Each row is a point. Any point is a mix of the corners, with weights that add up to 1. It lies inside the corners' shape when no weight is negative. Is each point inside? If not, which corners have a negative weight?
In the rows, 128 means zero.

Corners:
(1): [123 149 176]
(2): [ 95  99 146]
(3): [249 154  51]
(4): [ 75 131 143]
Points:
[ 82 117 159] -> outside (3)
[204 141  80] -> inside
[100 116 145] -> inside
[ 84 132 142] -> inside
[105 119 147] -> inside

Corners:
(1): [125 186  98 175 107 120]
(2): [143 152 166  73  35  88]
(3): [100  59  53  85 110  98]
(4): [111 127 134 141 138  83]
(5): [240 187 147 202 163  61]
(6): [ 97 173 124 106 122 213]
(7): [ 43 225  60 117 191 211]
Points:
[169 174 133 157 142 116] -> inside
[135 138 111 122 133  93] -> outside (1, 6)
[120 131  95 117 121 101] -> outside (6)
[ 95 199 105 139 148 154] -> outside (3)
[119 129 104 113 128 124] -> outside (1)
[ 78 153 100  88 124 158] -> outside (1, 5)

Corners:
(1): [ 76 228 167 195 161 136 146  87  60  71  50]
(2): [128 165 126 180  51 200  61 217  95 113  75]
(3): [164 158  51  91  55 137 224 100 143 118 107]
(4): [148 157 178 221 133  67  56 102  63  89 106]
(5): [ 79 150 122 179 174   7 163 137 123 113  91]
(6): [169 102  87 161 178 128 205 112 115 162  77]
(7): [161 119 155  52 204 161 112 116 203 229 213]
(8): [113  79 189  58   8  68 122 178  94 216 235]
(9): [ 89 139 138 166  56 108  54 122  25 114 118]
(10): [243  75 140 124 206 158 133 123 167 128 131]
(11): [161 105 132 140 170  87 160  46 192 144  65]
(12): [ 79 139 138 167 108 160 134 154 150 119 170]
Points:
[133 116 143 130  85 106 109 140 104 150 148] -> outside (1)
[138 138 135 143 121 104 121 118 105 134 120] -> outside (12)
[126 147 142 148 103 149 106 135 111 140 124] -> outside (5, 10)
[155 129 137 129 150 127 146 118 147 143 125] -> outside (9)
[161 132 152 111 103 135 103 116 119 146 143] -> outside (5, 6, 12)
[139 155 113 158 129 138 146 117 120 112  86] -> outside (8)
[144 109 117 111 126 112 157 128 152 164 139] -> outside (1, 4)

Corners:
(1): [ 94 140 122 114  45 211 160  93 191 112  85 156 137 126]
(2): [ 90  69 107  86 167 100 102 121 121 101 122 128  76 153]
(3): [164 186 147 116  72 155 180 131 142  98 119 155 136 112]
(4): [132 118 120 149 192  84  90 131 135 182 131 120 104 137]
(5): [ 65 141 159 119 199 154 133  96  95  95  93 102  81  81]
(6): [ 71 152 113  93  96 166 100 114 154 135 174 147 134  92]
(7): [ 81 149 179 142 198  93  30 174 135 192 108 157 136 176]
(8): [ 46  76 117 100 154 120 120 151 151 128 149 175 120 111]
(9): [166 140 155  94 108 142 172 115 188  94 145 100 131 106]
(10): [137 120 149 142  35 170 120 125 126  90 136  94 177 114]
(11): [177  62 148 137 113 126 133  82  84 173 148 147 210 173]
(12): [142  94 149 114 136 230 129 115  97  76 152 114 132 109]
(13): [118 145 159 142 249 123 130 147  88  91 172  78 103 154]
(14): [118  87 144 148 175  39  70 127 156 142 146 194 161 152]
(15): [ 90 130 110 128 179  67  62 153 117 166  91 149 175 155]
Points:
[120 119 133 112 116 168 140 115 128 103 133 122 132 115] -> outside (7, 14)
[122 134 132 115 112 150 115 125 135 122 134 123 142 131] -> outside (5, 8, 14)
[116 114 135 116 139 145 118 122 125 113 131 129 123 127] -> inside
[106 128 129 116 134 125 108 125 144 132 131 141 142 127] -> inside
[102 106 139 118 147 137 102 128 127 123 132 137 142 134] -> outside (3, 4)
[119 118 143 116 136 163 120 126 127 111 140 131 133 121] -> inside
